Rows are points. Before rounding, the points of a table are all equally far from one centre. They may lie mostly on one side of it. Where is the centre, to within rounding?

Points:
[[ 33 -45]
 [ 47 -22]
 [ 26 -50]
 [ 23 -51]
 [ 44 -31]]
Centre: [  7 -14]

Points:
[[ 29   4  89  32 -18 -46  21 -28]
 [ 40 -18  54  -2  18 -63  19  -3]
 [ 66 -18  41   9  18 -35  43  29]
 [-24  15  74  22  29 -10  18  -8]
 [  0  20  30 -14 -29 -83 -15 -38]
 [ -9  43  36  36  26 -29  64   8]
 [ 58  27  45  11  16 -66  41 -32]
 [ 24  13  72  87   6 -34  25  16]
 [ -7  -6  15  37  28 -86  28  -9]
 [ 30  74  54  -3 -12 -42  15   9]
 [ 16   6  70   0  33 -31   5  17]
 [ -5  10  58  16  21 -10  46  32]
 [  3  40  73   5  -2  -4  45   7]
 [ 32  34  71  21 -20 -39  47  13]]
Centre: [ 28  10 -10  38 -17   1  -6 -18]

Points, 19 rows:
[[ 42 -12 -19 -30 -32   0 -14 -26  36  55  37  30 -28 -72]
 [ 15   2   4 -33 -24 -17  -8 -19  17  30  46 -23 -63 -76]
 [ 18  -6 -17 -42 -42 -21 -12 -12  -1  59  31  37 -33 -72]
 [  6   7  16 -25 -53  -8 -31 -19  22  43  56   6 -45 -80]
 [ 46 -17   5 -38  13  12  -8 -20  37  52  17   4  -3 -34]
 [ 35 -18  -6 -26 -47   9  -1 -26  40  30  42  19 -25 -83]
 [ 15 -15   3 -33 -40  20 -11  20  38  52  78   7 -33 -55]
 [ 31 -25   2 -43 -61  -5 -23 -18  22  31  46  16 -26 -78]
 [ 44  -8 -23 -57 -33   3   7 -21  53  53  44   8 -32 -61]
 [ 22   4   3 -12 -26   7  -3 -42  10  35  81  15 -17 -59]
 [  3 -10   3 -33 -51 -25 -34 -27  38  56  18  15 -13 -69]
 [ 35 -22 -12 -38 -47  -7 -35  -1  24  63  42  24 -29 -63]
 [ 23  13 -22 -63 -36  11 -13 -16  43  35   7  30  -7 -95]
 [ 31 -13  -9 -32 -34   8   4 -35  34  52  52  28 -38 -66]
 [ 18  13  20 -27 -31 -11 -16  -9  44  43  33  16 -28 -81]
 [ 26 -18 -13 -34 -35 -23  -8 -20  30  66  38   0 -36 -62]
 [-14  -8 -33 -26 -37   0   1  -1  28  62  30  39 -46 -73]
 [  6 -20   6 -42 -39  13   9 -13   9  38  38   8 -21 -93]
 [ 17 -29 -21 -39 -71  11  11 -35  26  63  33   6 -21 -57]]
Centre: [ -1  16 -26 -38 -35  23 -22 -10  15  15  23   0 -22 -22]

Points, 30 rows:
[[ 28  -1 -57   3 -19   5 -38 -26  12   2  18  57 -19   9 -19 -61  -9  25
    5  58   2  -4  34 -19]
 [ -9 -14 -35  -5 -15  17 -71 -53 -14 -11  35  36   3  48  -7 -28  17  29
   31  74  -6 -20  12 -26]
 [-13  15 -62   6 -22  42 -46 -19 -13  33   4  22 -14  23  -4 -29  38  30
   14  65  -7 -18   8   3]
 [-15  32 -65 -20 -37   6 -70 -53 -48  38  24  22  -2  -7   2 -14  16 -25
   24  74   0 -12  10 -13]
 [ -5 -24 -55  20 -28  26 -81 -21 -22   3  10  58  -4 -12 -15 -46  24   9
   14  48 -32 -29  26   9]
 [-40 -18 -58 -16 -12  20 -46 -17  26  20  46  60  -4  20 -23 -23   5  13
   16  65  -6   2  36  -4]
 [ 11  15 -51 -20 -40  44 -44 -15 -13  31  47  50 -14   6  14 -33  -7  35
    0  61 -15 -24  25  -8]
 [-31 -11 -45   2 -25  36 -60  13 -18  18  29  44   4  44  13 -15   1   6
   32  64 -19  -8  62  -6]
 [ -9   6 -50 -10 -53  17 -51 -25 -42  -8  36  27  14  29  25 -40  12  19
   23  67  -1 -14  21 -33]
 [ 25   8 -38 -10 -54  40 -63 -53 -31  21  -6  56 -22  25  11 -15  11   6
   41  59  -8  -4  41  -1]
 [ 26   5 -30 -11 -58  50 -44 -34   1  15   3  35 -17  16  -2 -16  51   8
   40  64   9 -19  25  -9]
 [ 14  16 -60 -23 -48  27 -62 -42 -37  44   4  28 -30   0  22 -15  11  21
   21  47   6  -5  33  19]
 [ -5  10 -57 -13 -54  26 -27 -46 -30  15  -4  26   6  21 -28 -37  24  17
   32  81   4 -27  17  14]
 [  8  20 -88  16 -19   2 -52 -16 -25  -1  10  44  -6  24 -21   8  -7   5
   42  61   4 -23  10 -15]
 [-24 -12 -70  33  -7  39 -30 -34 -16  13  40  34 -20  12  11  -5  31  14
   51  64  10  -6  32 -30]
 [ -8 -14 -39   2 -50   5 -56 -24  -6  33   1  44  -7  22 -27 -47  48 -18
   32  73 -17   1 -14  16]
 [-20   4 -56  26 -33  12 -48 -35  -5  -5  14  56   8  12 -49  -9   9 -15
  -18  60 -19 -76   5  -2]
 [ 26  16 -53 -15 -15  15 -57 -46 -31  10  17  34 -27  14  -8 -15  30   2
   25  95   6  -4   0  11]
 [  2  23 -81   1 -29  11 -40 -29   7  23  11  31 -26  13   6 -24   8  13
   33  45 -18 -18  47   3]
 [  1   8 -45 -12 -59  36 -45 -23 -36   5 -10  56 -16  11  11 -13  30 -13
   13  82 -20 -29  12  -3]
 [ -1 -14 -45 -12 -56  38 -42 -17 -10  27  26  25 -14   7  -3 -54  39   5
   20  45 -37  -3  31  -9]
 [ -9  21 -79  -9 -37  28 -37 -34 -40  18   9  55 -27  16   0  -4  31   6
   10  16  -2 -22  45   3]
 [ -7  -5 -82  14  -9   2 -21 -13   9  33   2  33 -18   6  14 -26  12  26
   46  31 -14 -23  25 -17]
 [ -1   4 -37 -23 -29  30 -66 -30 -11  19   6  45 -14  -9  24 -56  26  -3
   15  71 -40 -10   3   8]
 [  3   5 -42 -34 -35  22 -58 -13  17  30  25  31   7  -2   1 -31  -8  11
   30  95 -13 -27   9  -9]
 [ 37  -8 -43 -16 -49  32 -42 -30   7   4  29  35 -40  -8 -21 -30  32   6
  -11  46 -17 -29   9 -16]
 [ -5  25 -59  -4  -3  27 -47 -20  21  -8  30   3   9  41  11 -44  22  12
   43  43   5 -46  11  -1]
 [  1  30 -61 -16 -41  18 -34 -33   7   3  44  35 -13   1 -18 -10  39  24
   11  45  -7 -26  42  22]
 [  0  33 -67 -17 -19  16 -66  -6   8  31  39  33 -19  25 -21 -20  -2  17
   53  27  27 -27 -11 -12]
 [ 18 -21 -47  -5 -45  40 -55 -45 -46  27  41  22 -28  37  16 -56  34 -17
    0  57   7 -19  13  15]]
Centre: [-14  -5  22  18 -14  11 -17 -29 -21  11  24  23  -3  -5  -1  -8 -23 -26
  18  17  19 -13   3  16]
